Each point is reached from the start by the listed moves, each made 0, 1 or 2 times, or once backwards (-1), plus a little noise. Say if it took an odd or an even number of moves. Then give how often each move was made.
In the rows, zero is written as 128.

Moves:
(1): [95 91]
(2): [140 124]
Start: [121 137]
Points:
[86 99] => odd (1, 0)
[155 175] => odd (-1, 0)
[110 141] => odd (0, -1)

Moves:
(1): [130 127 135 128 127 139 137]
(2): [143 127 153 139 119 141 144]
(3): [109  95 110 130 126 125 133]
(4): [139 137 121 138 132 134 145]
Start: [121 122 129 126 127 120 125]
Points:
[141 105 131 160 125 154 189] => odd (1, 1, 1, 2)
[ 75  82  86 105 131  87  88] => even (-1, -1, 1, -1)
[ 88  54 107 131 122 138 153] => even (2, 0, 2, 0)
[140  70 145 173 114 176 219] => even (2, 2, 2, 2)

Moves:
(1): [133 125 121 140 130 116 122 136 137]
(2): [124 137 149 134 130 137 142 123 143]
(3): [124 119 120 143 123 115 139 126 135]
(4): [125 132 122 134 136 131 120 138 122]
(5): [123 132 118 140 124 137 129 135 133]
(6): [130 139 111 149 126 120 133 129 129]
(7): [127 126 127 121 118 123 113 124 114]
(8): [134 125 139 124 123 129 137 125 127]
(9): [132 127 130 139 137 135 122 121 132]
Start: [125 130 134 122 136 133 120 135 131]
Points:
[138 124 167 131 110 106 161 103 139] => even (0, 1, 1, -1, -1, 1, 1, 2, 0)
[133 112 182  85 127 157 120 110 109] => even (-1, 0, 0, 0, 0, -1, 1, 2, 1)
[127 144  26 249 156 107 109 188 160] => even (2, -1, 1, 2, 2, 2, -1, 0, 1)
